Each row is a point. Each copy is the shape, with its points in the same order, turned, moved and blurred by noise. Some copies are also mirrored. Which?
In the rows, 128 means zero.

Shape, 7 rows:
[[ 82 185  86]
 [158 151 138]
 [ 99 140 113]
 [105 145 169]
 [ 81 127 111]
 [150  51 200]
 [105 204 126]]
Copy 1:
[[ 74  66 136]
 [ 91 161 149]
 [110  94 131]
 [100 134  88]
 [124  83 113]
 [182 200 115]
 [ 47  98 119]]
Copy 1 is: mirrored
Copy 2 (7 x 3):
[[200 172 124]
 [126 129 173]
 [155 142 116]
 [154  91 136]
 [157 137  96]
 [ 54  55 122]
 [201 140 163]]
Copy 2 is: mirrored
Copy 3, 7 rows:
[[157 172 151]
 [147  98 110]
 [125 132 161]
 [ 96 130 107]
 [113 140 176]
 [ 34  41 115]
 [153 166 100]]
Copy 3 is: mirrored
Copy 4:
[[ 57 193 108]
 [146 144 151]
 [ 99 148  98]
 [143 170  88]
 [ 92 138  81]
 [210  76  90]
 [107 211 125]]
Copy 4 is: mirrored

Shape, 8 rows:
[[125 173  54]
 [ 98  94 174]
 [113 181 118]
 [ 96 136 125]
 [160 114  91]
 [ 94 166 162]
 [ 77  98 137]
 [ 95 100  54]]
Copy 1, 8 rows:
[[ 55 138  98]
 [160 102 192]
 [ 83 159 150]
 [104 114 163]
 [131 119  95]
 [109 153 196]
 [123  82 180]
 [ 76  63 109]]
Copy 1 is: only turned
Copy 2:
[[ 75 117 207]
 [179 165 132]
 [127  96 181]
 [142 136 169]
 [ 79 155 140]
 [167 102 156]
 [172 176 163]
 [ 97 194 210]]
Copy 2 is: mirrored

Shape, 7 rows:
[[ 79  75 137  92]
 [102 171  92 114]
 [126  87 199 188]
 [ 97 136 155 169]
 [147 169  88 163]
 [132 140 123 125]
 [179 167 194  85]]
Copy 1:
[[125 148  71 119]
 [120 107 139 201]
 [116 139 158  33]
 [121 109 144 104]
 [ 71 123 180 170]
 [109 153 150 152]
 [183 189 187 154]]
Copy 1 is: mirrored
Copy 2, 7 rows:
[[ 72 135 187 150]
 [122 155  93 189]
 [180  79 190 119]
 [162 102 157 168]
 [180 167  87 156]
 [128 138 116 146]
 [108  61  76 112]]
Copy 2 is: mirrored
Copy 3:
[[ 97 166 168 103]
 [161 118 103  94]
 [ 32  57 158  99]
 [ 88  83 129  69]
 [142  80  64 111]
 [130  98 119 116]
 [162  45 200 151]]
Copy 3 is: mirrored

Shape, 12 rows:
[[118 137  76  90 153 115]
 [109 118 149 150 137  98]
 [138 163 118 105 102 109]
 [ 99 195 113  63  97 145]
 [165  36 159 180 159 182]
 [162  98 184 147 157 136]
 [160  48 207 153 161 139]
 [117 208  96 132  92 123]
 [111 147  51  86 106 168]
 [146 114 175 175 200 150]
 [149 173 138 138  84  70]
 [ 84 135 141 140 103 119]]
Copy 1:
[[174 145 130 131  74 100]
 [131 122 123 124 155 158]
 [127 175 143 136  87 153]
 [136 207 109 109  55 128]
 [ 86  74  68 203 180 122]
 [112 104  78 187 152 177]
 [ 83  63  68 175 170 184]
 [140 235 149 130 110 127]
 [133 179 118 138  63  59]
 [151 115  68 196 185 164]
 [111 190 183 132 123 169]
 [109 158 114 101 140 140]]
Copy 1 is: only turned
Copy 2:
[[ 96 163 113 180 173 124]
 [152 147 108 106 171 121]
 [106 158 146 145 121 124]
 [103 160 205 180 158 135]
 [179 108  41 102 146 223]
 [181  86  85 111 138 158]
 [175  72  52  80 146 173]
 [141 208 184 164 127 125]
 [ 71 191 139 187 165 181]
 [215  98  75 146 168 159]
 [144 176 148 114  93  92]
 [141 165 146  98 169 143]]
Copy 2 is: mirrored

Shape (11 x 6):
[[179 181  75  81 158 143]
 [ 80  68 149 135 186  87]
 [115 134 110 137 186 110]
 [ 85 158 143  63 124  62]
 [111 140  87 182  95 114]
 [ 73 106 135 107 115  79]
 [121 158  82 132 114 182]
 [128 121 169 173 107 105]
 [109 168 151 102 135  98]
 [119  76 196  60  76 178]
 [103 149  95 103 156 164]]
Copy 1:
[[188 150  66 181 120 200]
 [148 150 147  53 146  92]
 [140 151 102  87 127 157]
 [142 110  54 135 114  70]
 [101  80 142 130 112 177]
 [133 101 120 107 119  81]
 [128 139 140 180  94 185]
 [103  96 152 127 183 127]
 [124 122  77 138 141 111]
 [166 145 177 215 156  42]
 [137 167 115 154  90 150]]
Copy 1 is: only turned
Copy 2:
[[144 123  48 123 156 114]
 [ 49 164 197 102 137  86]
 [117 149 135 117 143  81]
 [ 81 155 134 191 177 156]
 [128  95 141 155  76  95]
 [ 63 137 165 167 132 146]
 [137  50 106 124 129 111]
 [130 135 195 135  92 146]
 [123 142 136 170 158 147]
 [ 80  81 172  87 149 249]
 [122  86 113 127 170 108]]
Copy 2 is: only turned
Copy 3 (11 x 6):
[[ 62  72 119 177 178 129]
 [184 107  56  65 116 147]
 [111  86  90  96 141 155]
 [118 129  98  77 151  48]
 [101 108 169  83  85 163]
 [162 112 118  74 115  89]
 [104 114 175 129 156 162]
 [123 165 110  97  73 142]
 [ 97 139 108  94 141  95]
 [205 204 133 167 142  94]
 [121  97 141 119 184 152]]
Copy 3 is: mirrored
Copy 4 (11 x 6):
[[157 130 127  27 115  88]
 [166  82 116 180  66 169]
 [140  90 105 106 100 149]
 [201  68 164 138 144  93]
 [ 83 123  93 153 124  81]
 [174  98 137 183 114 107]
 [121 174  96  93 151 107]
 [ 90 114 165 172 109 130]
 [152  90 161 124 142 122]
 [188 205 218 174 116 135]
 [170 142  99  91 143 130]]
Copy 4 is: mirrored

Shape (14 x 8):
[[176  63 122 142 133  98  63 129]
 [159 149  80 191 107 123 150 182]
 [144 165 184 177 125 127 153  93]
 [  9 159 137 135 137 143 118  57]
 [133 182 190 154 160 240 147 171]
 [138 144  81 173 207  97 122 159]
 [143 175 165 188 120 116  88 127]
 [175 150  69 201 129 172 154 119]
 [127  94 159 178 155 127 140 139]
 [151 150  94 145 113 108  91 124]
 [167 159  99  83  96 139 129 162]
 [159 170  72 124 132 130 136 160]
 [184 161  81  17 174 114 162 183]
 [110 108 121 115 146 140  91 132]]
Copy 1:
[[179 139 161 194 142 114  99 101]
 [136 141 156 104 127 219 148  93]
 [146 132 169 104 142 121 206 178]
 [ 34 149 175 112 229  88 157 183]
 [109   7 146  66 145 124 201 131]
 [115 111 129 167 139 209 113 163]
 [139 123 212 113 121 131 149 164]
 [174 111 155  92 193 210 163 130]
 [127 118 154 172 147 139 192 128]
 [146 156 165 115 149 150 101 131]
 [140 135 105  63 124 131 109  93]
 [130 130 115  83 137 184 106 122]
 [129 116   8  82 107 145  78 126]
 [108 118 137 143 172 105 117 118]]
Copy 1 is: only turned
Copy 2, 14 rows:
[[ 78  82  87 144 114 141 135  72]
 [187 136 155 131 168 151 141  55]
 [127 117 128  81 210  91  97 127]
 [ 74 135 234  89 131  85 118 197]
 [238 100 124  98 146  80  74 182]
 [154  87 141 114 158 171 205 121]
 [124 116 127  88 181 160  81 125]
 [189 116 154  64 146 112 146  53]
 [133  64 139 143 172 102 126 115]
 [114 148 131 105 134 155 135  87]
 [160 198  99 142 117 115 136 104]
 [173 169 125 117 134 140 168 100]
 [176 206  57 164 122 109 230 145]
 [111 114 134 139 101 118 136 137]]
Copy 2 is: only turned
Copy 3 (14 x 8):
[[110 175  97 173 194 136 166 103]
 [107 201 110 150  92  57 172 171]
 [136 155 131 165  49 128 116  95]
 [204  67  52 149  82 135  75 152]
 [ 37  93 159 130  46 113  95 162]
 [148 118 143 166 133  63 202 155]
 [131 169 144 200 100 118 102 135]
 [113 183 115 135  64 127 195 188]
 [100 123  93 178 100 101 158  98]
 [155 186 118 143 141 113 138 154]
 [109 187 126  71 139  86 112 149]
 [133 171 136 100 123  75 153 173]
 [127 140 171  13 171  49 156 122]
 [122 116  89 136 159 117 126 138]]
Copy 3 is: mirrored
Copy 4:
[[187  78 136 135 172  40 165 160]
 [176 165  78  76 139 112 141 148]
 [176 120 130 171 128 180 141 157]
 [ 83 125 182 202 130 145  41 146]
 [159 187  99 190 223 196 156  93]
 [135 146  57 161 109  60 146 126]
 [213 153 140 171 119 129 124 146]
 [172 124  40 102 168 143 110 156]
 [134 129 116 169 162 116 171 181]
 [188 116 127 109 121  88 111 124]
 [163 124 145  74 153 119 151  69]
 [153 134  85  90 132 111 135  83]
 [106 105 101  90 126  90 209   9]
 [130 117 151 154 174  80 131 118]]
Copy 4 is: only turned

Shape, 11 rows:
[[142 104  92 115 143  86 153 166]
 [139 151  94 108 178 144 175  94]
 [149 131 142 139 121  84  83 195]
 [105  77 153  88  67 141 128 216]
 [132 133 134  10  96 202 119 181]
 [104 154 129 160 174  67  77 128]
 [156 120  64 168 123 119 117 134]
 [ 89 154  81  71 128 147 142  89]
 [159 175  86 163 118  62 171 109]
 [ 92 201  92 133 179 176 171  96]
 [157  60 176  73  64 159 123 168]]
Copy 1 (11 x 8):
[[133  98  90  83 158 147 103 143]
 [143 153 156 114 144 158 114  80]
 [140  95  71 135 133  84 131 180]
 [ 71  73 111  69 102  73 173 182]
 [ 13 137 159 120  58 112 143 158]
 [190 124  53 157 156  89 134 106]
 [185 128 106 103 158 158 156 175]
 [130 164 130  80  84 137 128  94]
 [219 137 132  79 156 110  86 149]
 [141 210 165 100 156 111 126  72]
 [ 70  51 154 105  73  89 169 193]]
Copy 1 is: only turned
Copy 2 (11 x 8):
[[100 127 186 137 163 104 122 161]
 [155 154 158  57 124  92 143 158]
 [ 81 140 108 182 157 136 131 128]
 [148 108 185 234 101 148 113 115]
 [166  62 162 154  63 130 194  88]
 [105 174  98 106 180 173 124 163]
 [156 130 122 131 192  81  97 151]
 [199 117 166  72 140 142 152 111]
 [ 98 176 153  80 182  84  75 108]
 [190 210 143  61 132  99 179 138]
 [142  69 159 195  58 127  98 129]]
Copy 2 is: only turned
Copy 3, 11 rows:
[[124 119 144 165  79 150 105 110]
 [124  91  75 114 113 159 149  75]
 [132 125 138 184 107  92  88 182]
 [164 153 195 195 116 165 166 196]
 [225 145 112 162  88 152 226 172]
 [ 96  79 101 112 110 105  64 175]
 [106 113 154 131 112  83 122  93]
 [140 128 100  69  89 164 174 121]
 [ 68 166  98 131 114 119  87  80]
 [ 76  84  51  93 124 150 192 106]
 [220 156 178 182 153 157 155 161]]
Copy 3 is: mirrored
Copy 4:
[[137 129 148 120  99  67 120 100]
 [ 86 125 154 112 135 155  85  81]
 [132 136 116 121  64  85 186 160]
 [159 115 133  62 161  45 193 165]
 [ 80  43  98  56 196  87 171 141]
 [138 179  84 149  64 150 151 111]
 [155 112 158 146  85 126  99 149]
 [131  94 119 120 176 160 118  73]
 [140 126 204 157  69 147 140  77]
 [107 124 136  77 126 219  91  76]
 [ 97 113 151  99 189  50 187 185]]
Copy 4 is: only turned

Shape:
[[111 149  99 114 177 139  19 143 120]
 [108  71 145 190  97 164 161 192  99]
 [154  65  75 107 163 185 141 127  85]
 [105 208 133 101 140  83 189 136 126]
 [113 202 163 170 114  48 136 149 178]
 [157 111 174 203 181 193 126 112 126]
 [132 137 112 104 129 136  86 107 156]
 [141 128 158 133 192  48 112 165 118]
 [151 126 153 113 152  84  91 139 115]
 [ 94 177 197 106  70 150 145 148 155]
 [ 68 107 122 165 119  21 114 134 115]
 [138 131  77 144  93  91 147 142 161]
 [188 155 124 148 162 120 124 104  71]]
Copy 1 (13 x 9):
[[139 118 145 156 159 133 130 237 155]
 [121  76 207 127  58 130  75  74 122]
 [198  68 117 124 122 171 109 111 156]
 [ 63  91 176 193 161 155 199  86 192]
 [  7 147 196 168 150 101 170 115 173]
 [151 138 194 115 154 119  45 108 198]
 [148 143 147 151 156 112 157 146 153]
 [ 31 109 127 155 172 169  96 145 158]
 [ 88 130 129 179 166 144 107 144 141]
 [118 155 242 204 135 142 169  89 125]
 [ 35  52 149 152 154  80 138 127 104]
 [ 82 112 138 121 105 102 182  99 148]
 [124  96 110 191 145 123 102 115 220]]
Copy 1 is: mirrored
Copy 2, 13 rows:
[[ 81  93 115  57 131 205 182 117 171]
 [145  91 208  98 115  50 154  98 103]
 [ 82 109  83  62 102  53 149 141 130]
 [112 208 170 148  91 159  96 158 144]
 [122 168 210 177 121 195  96  71 153]
 [ 92  62 130  91  85 120  96  74  58]
 [ 85 134 100 124 151 155 156 110 139]
 [106 111 158 133  42 158 131  95 201]
 [114 100 127 139  89 157 142 110 182]
 [131 141 186 187 143 157 152 156  74]
 [187 168 164 124  96 147 159  59 201]
 [ 96 174 154 136 158 100 121  84 171]
 [113  97 106 102 100 134  62 128 160]]
Copy 2 is: mirrored
Copy 3 (13 x 9):
[[ 79  72 114 165 154  63 144 159 128]
 [144  93 119  98 104 158  29  63 162]
 [ 71  81  96 150 122 178 150  44 151]
 [142 183 130  63 155 146 163 165 194]
 [193 196 133  75 159  86 108 172 140]
 [108  98 131 109 107 181  83 122  51]
 [143 113 104 169 143 121 157 141 135]
 [105 162 186  99 184  87 126 101 124]
 [112 150 153 150 185 110 121 122 131]
 [193 121 134 120 156 178  92 195 185]
 [144 188 168 127  99  47 108  97 172]
 [173 159  76 118 137 107 136  91 160]
 [ 60 174 102 130 153 154 123 121 109]]
Copy 3 is: only turned

Shape (17 x 11):
[[103 187 119 193  98 152 201 197 176 141  80]
 [ 86 114 122 152 136 117 138 105  49 108 143]
 [183  63  91  90 156 167 134 192 137 142 152]
 [181  96 162 171  60 158  93 184 116  68  84]
 [179 156 143 130 105 171 132 112 134 139  42]
 [167  83 186 134  77 161 174  86 180  69  79]
 [110 149 186 180 168 172 175 128 145 175 103]
 [155 151  98 170 153 203  79  97 116 190 164]
 [116 163 100 142 152 136 140 122 158 143  47]
 [ 72 158 155 129 186 111 166 134  93 155 132]
 [ 79  90 109 152  88 214 163  72 144 123 167]
 [166 145 130 146  60  91 148 116 120 177  93]
 [139  75  96 104 178 123  95 114  83 105 168]
 [170 140 119 178 156 216  94  87 121  82  65]
 [ 70 105  92 182 129  89 186 104 179 101  84]
 [107  65 147 116  97 185 115 192 140 159 149]
 [108 173 172  84 109  81 135 190 160 105 110]]
Copy 1, 17 rows:
[[133 186 199 176 173  73  96  60 137 112 170]
 [120 163  85 170 135 142 130 191 156  50 110]
 [234  54 166 135 131 137 123 161 134  94 109]
 [187 138 108 147 118 121 169 153 182 170 217]
 [139 141 132 168 201 138 164 141 114 203 140]
 [156 166 147 125 156 137 221 101 212 189 119]
 [ 93 138 147 125 227 139 102  89 173 113 135]
 [136  80 110 184 160 152  38 159 153 154  96]
 [125 145 139 188 184 155 130  97  88 144 129]
 [ 86 144 110 121 196 114 114 131 104  44  97]
 [135 183 166 143 119 173  90 159 211 130  60]
 [ 91 108 155 203 159  77 176 154 137 152 120]
 [171 103  60 136 129 161 134 184 139  74  82]
 [174 162  83 169 193 191  99 130 160 187 151]
 [114 179 157 203 141 166 184  58 162  62 102]
 [151  96 197  91  98 145 105 157 156 111 142]
 [118 147 125  99 115  73 169  83  79 114 143]]
Copy 1 is: only turned
Copy 2 (17 x 11):
[[212 108  67 132  61  74 106 119 133 182 190]
 [113 125 159 113 132 161 141  57 152 129 125]
 [ 75 140  72 109 122  77  73 153  98 104  67]
 [169 112  52  90 211 143  81 156 157 127 152]
 [152 125 124 182 162 108  72 180 159 171 166]
 [121  89  43 195 184 176 117 157 115 189 160]
 [101  66 125 139  85  78 119 128 158 192 189]
 [ 46 193 152  92 114  90  92 151 167 159 176]
 [164 135 150 177 121  72 120 140 108 150 175]
 [114  77 172 134  66 108 154  97 154 134 131]
 [ 63 182  58 150 120 134 159  77 152 199 151]
 [175 134 147 120 128 149  87 162 130 217 117]
 [ 55 145 150 108 149 142 125 109 109  82  93]
 [ 92 154 120 173 188 110  80 134 156 116 228]
 [164 118 110 160 117 125 168  74  51 178 175]
 [ 99 124  52  79 141  72 140 139 158 160  85]
 [194  84 105 131  93 135 171 189 136 112 111]]
Copy 2 is: only turned
